Every row gives one point. Any point is a mix of the corners, with weights that add up to 1. It lies inside the corners' shape when no weight is negative. Say inside or outside, and name the corners with a negative weight.

Corners:
(1): [  1  17 -60]
(2): [-30 -12   5]
(3): [ 48 -28  21]
(4): [  4  12 -20]
Points:
[  3   8 -17] -> inside
[  8  -5 -19] -> outside (4)
[ 18  -1 -24] -> inside
[ 25  -8 -14] -> inside
[  9   4 -26] -> inside

Corners:
(1): [  1 -16  17 -47  24  21]
(2): [ 30 -22 -11 -18 -20 -29]
(3): [  1  19  -4  21 -51 -40]
(4): [  0 -24  21  -3 -15  22]
(5): [ 23  13   8  24 -60  -7]
(6): [-14 -23 -14 -26   4  19]
(7): [  4  19   1  11  12 -10]
Points:
[  7  -3   2 -16 -11  -2] -> outside (4)
[ 14 -17  10 -19  -4  -6] -> outside (5, 6)
[  7 -12   9 -30   8   6] -> inside
[ 15   5   6  13 -43  -8] -> inside
[ 26 -19   7 -17 -32 -16] -> outside (6, 7)
[ 17 -15  -2  -9 -21 -13] -> inside
[ 11  10   4  16 -55 -33] -> outside (6, 7)

Corners:
(1): [  1   2 -14  19  36  -1  -2   5  30]
(2): [ 18   9  -6  -2 -48  24 -28  14 -21]
(3): [ 46  47 -11  -1 -20   9 -23  40  -6]
(4): [-17 -20   6 -22  43 -32  35  11  36]
(5): [ -4  31  36   6  12  29 -36 -12 -41]
(6): [ 51  33  19  17 -53  22  -8  13  -1]
(7): [-41  60  19  -3 -26  53   3  -3 -30]
(8): [-16 -12 -33  10  57 -22  57   5   3]
(9): [  8 -18  -1  -7  34  15  25  43  19]
(10): [ 38  28 -17  -9 -15  27 -24  -4   9]
Points:
[-16   8  -8  -7  22  14  35   5  25] -> outside (2, 3, 5)
[ 57  10   4   3 -38  10 -10  29  24] -> outside (5, 7, 8)
[ 8 22  8 -3 -7 23 -9 11 -3] -> outside (8)
[16 23 -7  5  2 16 -8 11 -7] -> outside (4)
[ 18  17   0 -11 -33  21  -8  22   1] -> outside (1, 5, 8)

Corners:
(1): [-41 -40  -3  40  37 -22  47  10 -13  26   0  23  -5 -50]
(2): [-15  17   5 -39 -22  -7 -17 -23 -53 -25  47 -23   4 -17]
(3): [  3  25   8 -22  24 -16 -11 -34  17 -32  10  29  27  50]
(4): [ -3  35  27 -21   9  -2   6   4 -23 -11  21  -2  34  13]
(5): [-14  11  19  -1  26  33 -12 -27   4 -14 -29  24   2  -6]
(6): [-27  40  -7 -14 -15  18 -33  12 -29  -1   5  15  14  47]
(7): [-23  23  36 -28 -10   3 -22  -2  40   7  36  18  48  23]
(8): [ -7  -9  26  42  -2  21  15 -30  21 -17  -9 -55  10  38]
(9): [ -2  24  14 -41 -35  14   0 -15  -8   0  16  14  49  60]
(10): [ -8   9 -54 -13  19 -18  28  12  12  21 -26   0  -3 -29]
(11): [  8 -18  -7  40 -22  22   8  18  34   5 -10  -2   2 -15]
(12): [-33 -17   4  -8  49  -1  35  33  28   6   5  34 -23 -32]
(13): [-26  10 -39  16  46   2  51 -10 -30  18  19  -5 -18 -44]
(14): [ -8  23  23  33 -32 -14  11 -50  -9  10   1   1 -38  16]
(15): [ 15  25 -15 -34  16  -2 -14   8 -38  21  13  -9  13  26]
Points:
[-14   5   0  10  12   3  15  -2   6   9   1   7   6   1] -> outside (2)
[ -5  21   1  -4 -16  14 -12 -21  -3  -6   7 -15  13  27] -> outside (1, 4, 12)
[-16  25 -14  -9 -10  -6  10   0 -41  20  22 -24  10   8] -> outside (3, 5, 11, 12)
[-11   5   2   4   7   6   6  -8   6  -1   1   4   4  10] -> outside (4)

Corners:
(1): [  9   0  24 -10  -4  21  -2 -17 -28  24 -10  -3 -11   2  18   8 -25  17
  38 -30]
(2): [ 33   6  16  -9 -19  14   0   1 -16 -21  17  -2  -8  10 -11   7 -32 -10
   5  -8]
(3): [-32  23  12   1  -6 -20 -22  15  35 -15 -28  20  -1 -60   9  44   9 -18
   6 -10]
(4): [ -9  29 -22   1   5  43   5   3 -27  31 -13 -54  20  47 -21  14  21   7
   2   8]
(5): [-36 -17  11  10 -11 -16 -32  12  20 -23 -14  -5  13 -42  -9  18 -27  -5
 -34   6]
(6): [ 13 -36 -29  12   8  10  34 -21 -18   4 -26 -26   6  26   3 -12   9  14
 -28   3]
(7): [  8 -12  29  -8  10  -2  -3  -4  -8  15  23  -7   7 -25  13  16 -21 -10
  10  -2]
(8): [ 14  -3 -24 -13   7  16   5  12 -20  13 -10 -10  18  40  20 -26  -2  10
 -11 -14]
(9): [  4   0  31 -44  12  33  26   1 -21   9  18 -13 -16   4  13  -3 -14  -9
  21 -30]
(10): [-23 -22 -29  25 -10   8 -15  -5  16 -24 -11  21  13 -22 -10   7 -24 -24
 -23   4]
(11): [-43  10  -4  38  17  -7  15  -6   5 -15   3 -11  29 -31   4  13 -18   3
 -30 -15]
(12): [ 11  -3   5 -25  -6  35 -14 -24 -11 -26  27 -12  -4   3   2  -3  -7   4
  15 -22]
(13): [ 21  12 -30  11  20  16   4   4 -11  -2 -17 -35   8  16  15 -37 -34   5
   1  16]
(14): [ 19  13  49 -28   3  37   0   7 -16  29   9 -10 -26 -24  26  -3  -7  19
   0 -28]
(15): [ -3  16 -38   4 -26   3  24   9   4  27 -24 -54  -5  52  13   1  -6 -11
  17 -18]
(16): [-27  -9 -16  11   9 -14  -8   8  37 -22 -15  14  45 -49 -31 -10 -12  20
 -38   0]
(17): [ -2 -10  19  -7 -23   7  -1 -16 -16  16   3   2 -12  11 -21 -27  18 -19
  12 -21]
(18): [-34  13   8   4   6   0 -33 -13  24   0  13  20   5 -34  -7  21 -24  14
 -41   4]
(19): [-29  12 -16   1 -33   5  -1  -2 -10  -9 -16  19  27 -46  -1   6  -6   0
 -12   7]
(20): [ -4  12  -6 -18  15  23   2  23 -11  -4  38   0 -45  -4  -3 -13  15   5
   4  -4]
(21): [-13  -9   4  15  -6  33  29   1  -1  -3 -12 -22  -9  32  31 -31   2  14
   3   2]
Points:
[  4   7  -6 -17  -4  19  19   5 -10  16  -5 -22  -7  14  10  -9  11  -1
  13 -13] -> outside (1, 2, 5, 10, 11, 18)
[ -5   3  -5  -3   1  16   0   0  -3  -4  -3  -7   3  -5   5  -2 -14   4
  -7  -7] -> outside (7, 17)
[ -5  -1   0  -2   1  13   4  -1  -1  -1   0 -13  -1  -2  -1   0  -7   2
  -2  -9] -> outside (8, 19)
[ -8   2   5   0   2  10   0   0  -4   3   0  -8   3 -11   3   3 -10   3
  -3  -9] -> inside
[ -7  -1  -9   6   3  10   9   5  -5   2 -10 -23   6  13  -2   0  -5  -3
  -2  -4] -> outside (12, 14, 18, 19)
[ -6   1  -8  -3  -1  19   7  -2 -12   6  -4 -14  -6  10   7  -7   2   4
  -1  -9] -> outside (2, 7, 16)
[  1  -3   5  -8  -7  15   0   0 -10   1  15  -6  -4   1  10 -11 -16  -7
   0 -10] -> outside (1, 3, 4, 6, 16)

Corners:
(1): [-19  25  19  21   4  41  -6  -8   8  24 -12  19 -17  -4   8  11 -13 -32
  33  -8]
(2): [-10 -26  12   2 -22 -15  19  13 -18 -37  -9 -16 -18  -7  -2 -27  -2   2
 -36   9]
(3): [ 12   9 -13   5 -21 -19  -4 -20 -20  16   4 -40  19  18  30   7  -5 -20
   3 -38]
(4): [-20  12 -37  -2  18  -6  40 -31 -43  19 -22 -45  18  21  35  18 -37  29
  -8   6]
(5): [  8 -30   3 -17   2 -10  27 -12 -16 -37  -7   0  20  -7  -8  -3  14  -3
 -36  35]
(6): [ -5  13 -60  -4 -12  26   4  -1 -16  -9 -23  -2  -4  15  -7  29   2  37
  26  24]
(7): [ 20  -6  10  28   9  39  -4  22  22   3   1  11  20 -17   1 -34  -7  -6
 -30  -2]
(8): [-28 -13   2  -7 -14  -7  13 -16   1  -1   3 -20 -30  26  -5 -25   7  -6
 -25   1]
(9): [-38  14  16 -25  28  -5 -20 -21  23 -13 -20 -30  -5  -7  35 -18   6   5
 -11   1]
(10): [-22 -27 -12 -21 -26   6   1  -9   6 -40  21 -35   5  25  19 -22 -14   7
 -37  14]
(11): [ -2   9 -27 -13  10  27  15   1 -20  14  20  22 -10  27  16  23   6  28
  25  14]
(12): [ -3  23 -41  -1 -37  -9  21  29 -15 -19   5  17  -4  19  -6  23  22 -23
  -3  -6]
(13): [ 15 -15 -35   6 -32 -19  28 -19 -12 -13  13 -26   1 -20  22   4 -21 -15
 -31  21]
(14): [ -5 -15   8 -19 -37   0   7  -4   9   0 -16 -12 -29  44  -6  -7 -19  18
 -41  41]
(15): [ -5  -7   2  21 -17 -26  -8  17  29 -28 -16  29 -25   8  -2 -14   2  -1
 -20   0]
(16): [  2  13  16  33  23   6  20  -1  23  21 -18  -8   1   9  24 -25 -17 -19
  27   1]
(17): [ -9  -1 -20  22   1 -12   9  18 -33  24  20 -16 -17  27  20  28  35 -26
  21  -2]
(18): [ 16 -20 -36  25 -30 -10  46  35   1 -15  14   0 -20  -3 -42  32   7  26
   2  21]
(19): [ 33  -5 -34  -4  14 -19 -18  32  -5  11 -23 -18  15 -12  -6 -11 -12   5
   9  -8]
(20): [ 13 -10 -17  19 -30  24   9  28  27  41  13  18   7  -5  16   8 -11  -8
  25 -10]
(21): [  5  -3  22   8 -24  -4 -18  17 -10  12  27   5   6  -4 -29 -34  -4 -26
 -12  -3]
Points:
[ -3  -1 -12   8  -1   1  15   0  -4   2  -1  -7   1   5  16   3  -3  -5
   0  -1] -> outside (6, 14, 21)
[  1  -6 -13   2 -10   6  11   4  -4   0   2  -8  -2   5   4  -2  -4   1
  -8   9] -> outside (15)
[  5   0 -24  12  -4  -5  18  16 -14   5  -3 -13  10   0  -2   4   6  -1
   4  -5] -> outside (1, 10, 11, 13, 14, 15)
[  0  -5 -15   4 -10  -1  10  10 -11  -6   0  -4  -6   9  -5  -3  -3   1
  -9  13] -> outside (3, 9, 20)
[  0  -7 -10   5  -7   2  10   6  -4   1   0  -7  -4   5   5  -2  -5   5
  -4   7] -> outside (12)

Corners:
(1): [ -2  -8  -2   9 -13  16  -6 -11   2   2  13  -9  -7  -1  20 -20   4  -9
 -14  13]
(2): [ -1 -10  10   0  -3  -2  -2   1   3   3 -10  14  -2 -11  -4   7  -1 -11
  -3  -4]
(3): [ 15  -8   2  -4  -6 -12  -5  -3   2   8  16   8   8 -18  -8  10   5 -15
 -27  -6]
(4): [  3  10  17   8   5  -1  -1 -10  -8  19   1   2   1  -9  -8 -18  -1  -4
   0 -14]
(5): [ -5  -2   4   3   1   2 -14 -17   6  21  -5 -12  -2  -7 -19 -11  -7  -9
   6  11]
(6): [  5  -9  -4 -11   2  -2   9  34 -20  -2   0   0  -7  -6   0  11   0  -6
   0  -5]
(7): [  7   1  -9  15  -5   8   7  -7  -1   3  11   0 -11  -6   5   3  -7  -7
   2  -4]
(8): [ 13 -15   0 -19   8 -18  -7 -14 -14   6  10  14  -6 -17  -9  -2   4 -10
   0  10]
(9): [ 11   0  -1   3   4  13  -8   0 -19   8 -17  -6 -13  -1  -9 -18  -5  18
   2   4]
(10): [ -3 -14   5  -6  -6 -17   4  22  -3  -2   3  29  -4  -9  -8   3  -2   3
   0 -23]
(11): [  1  -5  -6   5   0   9   9  11   6   5  -1  -3  -5   1  -5   3  16  -5
  -2 -12]
(12): [  3   5   0  43  -9  17 -10   6   8   0   9 -15  24   1  -9   2  -1   1
  -9  11]
(13): [  5   8  -4   4  -8  14   2 -10   3  -1  -9 -18 -11  27 -12   7   1   7
   9  14]
(14): [-13  -8  -1   1   3 -13  -2 -18  -6  12   2  -7   3  -9  -8  -5   0   5
 -13  16]
(15): [  4   5  14  -7 -18   1   9   1   2  -1 -10   5  -6   8  60  15  -3  43
   7   0]
(16): [ -3  -9   1   8  -3   1 -10 -13   5  34  -7  12   5  -2 -10   4   9 -10
 -12   8]
(17): [  4  -6  10  -5   3  10   4  -7   3  20   7   9   0  -8 -12   6   2 -10
  -2 -14]
(18): [ -7 -10  -4   8 -18   7  -3 -11 -12   3  10 -12  -5  -7  -4   0   8 -14
  -1  14]
(19): [ -5  -7 -13  -5 -16   8  10  38  -4   1   5  18  11 -10   1   9   5  -7
  -9   4]
(20): [ -9   7   2  -4 -14  12 -13  -7  11   1   7  -4  -2   7   6  11  17 -12
  -6   6]
(21): [ 6 18 17 15 -6  5  6 -9  1 13  5 -8 -8  0  3  3  7 33  0 13]
Points:
[ 2 -3  1  6 -7  2 -3 -5 -2  4  0 -2 -5  1  0  4  4  4 -4  7] -> outside (4, 5, 17, 19)
[ -1   1  -1   8  -8   8  -2  -6  -1  -1   0 -15  -5   4  10  -3   0   2
  -3   7] -> outside (8, 10, 16, 17, 19, 21)
[-2 -4  0  6 -5  4 -2 -4  1  8  4 -1 -2 -4 -6 -1  2 -9 -2  4] -> outside (3, 9, 15)
[ -7  -9   5 -10  -4 -14  -2   1  -3  13   0  10   0 -14  -5   6   6  -7
  -6   2] -> outside (1, 7, 9, 12, 13, 17)

Corners:
(1): [ 30  23  19  15  13 -14 -16  11   9 -10  -9   2  17   3 -16   2   7  10
  -4   4]
(2): [-12  -1   0   3   7 -14  12   9   4 -19  15  -9  -4  -8  15  18   2  19
 -10  -2]
(3): [-11  -8 -24  -5   1  -4   4  -5  -1 -11   6   8 -11  13  -2  19  17  13
  20   2]
(4): [  2  -2 -33  11   0 -14  -6 -10 -14  -4  15 -22  -1  16  13   9  10  -7
   8 -20]
(5): [-12  12   2  -2  24  -2 -13  -6   2  -8  19  -9  31   6  -2  12   6  -1
  13  24]
(6): [ 18  -3  18  21  18   8  -4   6   7 -14  10  -8  21  15  -5  14  11 -13
  -4   5]
(7): [  4   0  24  20  21  -8 -24  -3  30  -5  -1 -19  24  -7   1   9   1  -7
  19   7]
(8): [ -2  14  17 -13 -23  20  20  -3   2  30  -7  11   8   8 -11 -26 -36  -1
  -4 -17]
(9): [-13  -2 -11 -24  16  -8  26  11  14  -2  -6  -2 -14  -5   8   1  20 -17
  10   9]
(10): [  6   8  28  23  11 -10 -21  -3   2  -8  19   3  -1  -4   9  17  14   0
   1  10]
(11): [ -9 -12  16  -7 -46  14  -8 -14  -4   0   4  -8 -14  -2  -3 -24 -44  -5
  -9  -3]
(12): [ -8  11  14  12  29 -18 -18  29  26  -7  -2  -3  28   6  -5  18   8  -6
   7  13]
(13): [-20 -23  11  -3 -24   7  17   3   6 -15   8  15   1 -21 -21 -17 -14 -10
  -1 -28]
(14): [-10   0  16   1  -6 -18   8   1   0 -23   2  -3 -13  23 -10  13  22  -1
   5  -3]
(15): [ -7   6 -14  19   7  -1  19  -7   0   9   8  -9 -15  -1  -9  19  24   1
   0  24]
(16): [  3   7  17   2 -41 -11  16   9  15  -9   7  16 -18  -8 -11 -23 -26 -13
   2  -3]
(17): [  9  -3  23  15  46 -27 -18  -1  10   3  11   9  17  21  -5   3   7  -3
   2   9]
(18): [ -1 -15  19 -16 -41  14  21 -24   8  14  -5  -1   8 -31   6  -4 -60 -29
 -27  -4]
(19): [  2   3 -17   5 -15  -4  11  -8   1   2  25  -7  -3  20   7  -5  25   3
 -16  -5]
(20): [ 18 -12  21   9  15 -31 -15  11 -10   1   7   3  15  -7  -8  18   5   3
  24  13]
(21): [ -6   1   6 -26 -32   5  17  -6  13  23  22   5 -33 -10 -15 -18 -21 -12
  -7 -13]
Points:
[-2  0  6  4  4 -6 -2  1  4 -4  8 -3  4  2 -1  7  2 -1  2  0] -> outside (16)
[-4 -4  2  2 -7 -3  0 -3  2 -3  7 -2 -3  2 -3  3 -3  0  4  2] -> inside
[ -3  -4  10  -4 -18  -2   3   0   9  -2   9   6  -5   0 -17  -6 -12  -8
  -2   3] -> outside (2, 4, 7, 8, 9, 10)
[-2  2  9  5  1 -9  2  4  7 -8  5 -2  1  5 -5  7  5 -2  2  2] -> inside
